Each point is reached from the start by the listed moves, each made once or not at all, plus a little noise. Is the number of moves made odd or even? Then give how often each move was made.
In the rows, 128 means zero.

Moves:
(1): [178 123]
(2): [127 207]
Start: [119 123]
Points:
[117 204] => odd (0, 1)
[120 125] => even (0, 0)

Moves:
(1): [163 133 112 133 142 129 127 110 121 129 122 135 139 126]
(2): [124 179 146 135 147 115 120 140 122 104 112 138 132 136]
(3): [150 119 187 137 118 143 100 113 130 140 134 128 124 127]
(4): [128 103 128 169 114 134 153 128 137 118 123 138 131 138]
(5): [116 113 137 137 183 121 129 124 120 118 135 108 140 103]
(6): [120 136 124 132 133 177 120 130 128 136 143 152 129 102]
(7): [130 143 145 110 140 139 178 104 125 110 135 133 119 128]
(8): [157 128 131 114 120 133 143 168 120 115 143 136 122 130]
(9): [130 119 133 125 141 132 122 118 171 134 124 123 140 119]
(10): [131 145 129 134 140 140 156 150 118 167 104 126 122 131]
(11): [123 126 137 140 118  95 139 121 143 152 185 139 158 126]
Start: [101 114 131 130 137 133 122  98 124 155 151 109 108  98]
Points:
[153 164 223 136 165 154 118 146 148 176 128 121 107  98] => odd (0, 1, 1, 0, 0, 0, 0, 1, 1, 1, 0)
[148  80 206 178  95 126 142 115 146 166 226 140 131 107] => even (0, 0, 1, 1, 0, 0, 0, 1, 0, 0, 1)
[122 127 249 177 198 170 171  91 168 130 232 150 148  53] => odd (0, 1, 1, 1, 1, 1, 1, 1, 1, 0, 1)
[ 89 146 144 183 151 177 132 111 125 130 144 153 117  93] => odd (0, 1, 0, 1, 0, 1, 0, 0, 0, 0, 0)
[173 109 203 119 219 212 145  68 143 139 191 129 125  35] => odd (1, 0, 1, 0, 1, 1, 1, 1, 1, 0, 0)
[118  61 156 173 175 108 167 117 178 153 222 118 161  79] => odd (0, 0, 0, 1, 1, 0, 0, 1, 1, 0, 1)
[181  74 209 160 198 168 178  67 152 120 168 114 126  74] => odd (1, 0, 1, 1, 1, 0, 1, 1, 1, 0, 0)

Moves:
(1): [146 137 119 132 121 138 123 124 127 130 114 123 139 122 132 136 133 129
 123 127 123 133 127 131 134 128 120]
(2): [128 142 117 127 150 111 145 133 119 123 136 140 129 143 135 143 114 113
 137 124 124 138 126 135 142 142 123]
(3): [151 132 150 132 117 119 120 116 125 131 119 125 120 119 131 121 121 126
 123 117 132 141 124 137 136 130 136]
(4): [113 140 137 154 117 127 119 120 112 125 115 131 139 124 135 139 126 103
 108 128 141 115 126 129 133 132 125]
(5): [126 107 144 126 150 123 135 137 127 127 132 128 135 127 123 120 124 129
 128 133 105 122 122 135 139 115 135]
(6): [133 133 133 134 127 133 128 139 125 147 125 122 112 120 142 114 129 118
 140 138 119 130 126 132 126 116 126]
(7): [112 117 126 111 119 122 153 119 148 120 123 125 148 137 129 122 132 114
 118 121 116 134 108 121 135 137 122]
(8): [123 119 128 112 119 112 128 148 133 135 126 125 127 119 117 131 132 123
 132 121 130 129 115 130 127 127 126]
(9): [147 128 137 145 129 132 130 127 137 115 143 115 125 130 131 130 128 129
 140 138 146 133 133 120 136 118 132]
(10): [130 125 125 124 118 133 122 111 129 146 124 135 144 135 130 128 130 125
 137 138 119 138 125 140 119 146 127]
(11): [134 128 122 136 122 115 137 127 112 146 133 117 135 124 121 109 156 124
 127 114 136 117 118 123 131 125 132]
(12): [150 127 136 149 136 125 139 117 145 119 123 147 120 129 120 136 104 116
 137 130 131  93 127 131  94 140 135]
(13): [139 118 110 132 135 145 130 121 134 120 121 133 144 108 135 116 119 139
 123 134 138 124 134 115 129 149 136]
(14): [139 127 142 129 128 152 150 145 128 142 114 140 128 141 123 112 133 120
 128 114 133 126 135 134 129 138 132]
(15): [126 112 133 129 141 128 129 121 121 109 121 157 125 132 141 149 138 141
 135 119 148 114 120 129 128 138 121]
(16): [140 127 126 119 116 137 131 118 112 116 132 141 129 122 138 131 138 120
 131 125 134 122 124 113 126 128 149]
(17): [130 132 149 105 115 139 137 130 141 118 127 127 126 109 125 116 158 114
 127 116 126 126 141 128 119 136 138]
(18): [130 132 131 129 116 148 134 125 125 125 130 118 140 117 125 135 119 151
 134 110 133 133 121 135 127 126 116]
(19): [128 128 126 128 130 121 121 129 127 113 120 136 122 125 130 117 132 120
 138 141 129 130 126 143 133 120 140]
(20): [122 133 142 131 126 132 135 127 115 129 106 145 122 116 127 130 120 127
 139 136 141 141 149 114 121 123 124]
(21): [124 124 119 124 145 128 127 118 138 137 129 129 123 127 127 130 126 122
 138 129 140 123 132 132 129 123 134]
(22): [122 116 129 133 133 126 130 122 129 125 132 120 114 121 125 131 148 117
 116 115 142 144 135 136 124 125 139]
(23): [128 118 134 127 121 120 122 127 120 128 117 117 136 135 135 125 126 121
 130 122 124 120 137 119 115 128 137]
(24): [147 105 139 117 123 123 136 123 133 117 123 138 141 118 137 127 117 130
 110 120 135 117 132 152 129 126 119]
Start: [133 135 144 130 112 148 143 117 125 126 115 103 140 113 128 143 128 123
 136 134 148 151 102 142 134 139 140]
Points:
[198 103 155 162 120 184 163  80  91  76  87 157 200  73 200 165 111 108
 157 146 177 135  83 186 170 159 145] => odd (1, 1, 0, 1, 1, 1, 0, 0, 1, 1, 0, 0, 1, 0, 1, 1, 0, 1, 1, 0, 0, 0, 0, 1)
[203  77 174 143  91 160 228 115 139 106  71 144 142  61 140  88 153  57
 151 118 211 126 101 142 109 147 189] => odd (0, 0, 0, 0, 0, 1, 1, 1, 1, 0, 1, 1, 1, 1, 0, 1, 0, 0, 1, 1, 0, 1, 0, 1)
[151  71 215 129 126 136 199  74  86 115  35 183 157 107 189 136 133  23
 144 108 180 158 104 196 149 158 179] => even (0, 1, 1, 1, 1, 1, 1, 0, 0, 1, 0, 0, 0, 1, 1, 1, 0, 0, 1, 1, 1, 1, 1, 1)
[170 107 218 152 104  99 148 117  91 126  65 123 155  88 166 134  91  53
 162 154 156 170 110 192 155 127 154] => even (0, 1, 1, 1, 1, 1, 0, 1, 1, 1, 0, 0, 0, 0, 0, 0, 0, 0, 1, 1, 0, 0, 1, 1)
[173  84 196 169 128 153 172 101  83 103  66 153 136  57 141 118 177  74
 150 106 249 140 106 139 162 139 210] => even (0, 0, 1, 1, 1, 0, 0, 1, 1, 0, 1, 0, 1, 1, 1, 1, 0, 0, 1, 1, 1, 1, 0, 0)
[121 132 171 125 109 126 185  94 101 152  51 114 184  94 155 109 169  19
 162 137 125 155 104 161 145 146 159] => odd (1, 1, 0, 1, 1, 1, 1, 0, 0, 1, 1, 0, 0, 0, 0, 0, 1, 0, 1, 1, 1, 0, 1, 0)
[152  80 168  91 131 136 206  93 146  60  86 140 160  87 139 173 159  63
 167  77 158 120  73 168 113 160 182] => even (1, 1, 0, 0, 1, 0, 1, 1, 0, 0, 0, 1, 0, 0, 1, 1, 1, 1, 1, 0, 1, 1, 1, 0)
[130  87 166 134 125 123 197 109 127 104 101 123 172  78 155 116 203  42
 149 123 174 152  66 166 163 172 171] => even (0, 1, 0, 1, 1, 1, 1, 1, 1, 1, 1, 0, 1, 0, 1, 0, 1, 0, 1, 0, 0, 1, 0, 0)
[157 117 195 128  68 130 202 115 100  88  54 120 183  66 171 147 168  62
 155  89 197 140  90 163 149 141 121] => odd (1, 1, 0, 1, 0, 1, 1, 1, 1, 0, 1, 0, 0, 0, 1, 0, 1, 1, 1, 1, 0, 0, 1, 1)
[197  94 199 153 113 146 176  81  88  89  49 203 169  46 175 160  71  86
 168 130 185 117  81 193 124 177 157] => odd (0, 1, 1, 1, 1, 1, 0, 1, 0, 1, 0, 1, 1, 0, 1, 1, 0, 1, 1, 1, 0, 0, 0, 1)
[187 120 157 133  96 153 210  92  91  82  84 144 168  84 181 152 147 106
 171 112 194 155  79 154 165 129 127] => even (1, 1, 0, 0, 0, 1, 1, 0, 1, 0, 1, 0, 0, 0, 1, 1, 0, 1, 1, 1, 0, 0, 0, 1)
[175  44 191  90 103 181 198  96 142  61  61 125 171  23 172 130 171  94
 162 104 199 150 110 151 134 126 178] => odd (1, 0, 0, 0, 1, 1, 1, 1, 1, 0, 0, 0, 1, 0, 1, 1, 1, 1, 1, 1, 1, 1, 1, 1)
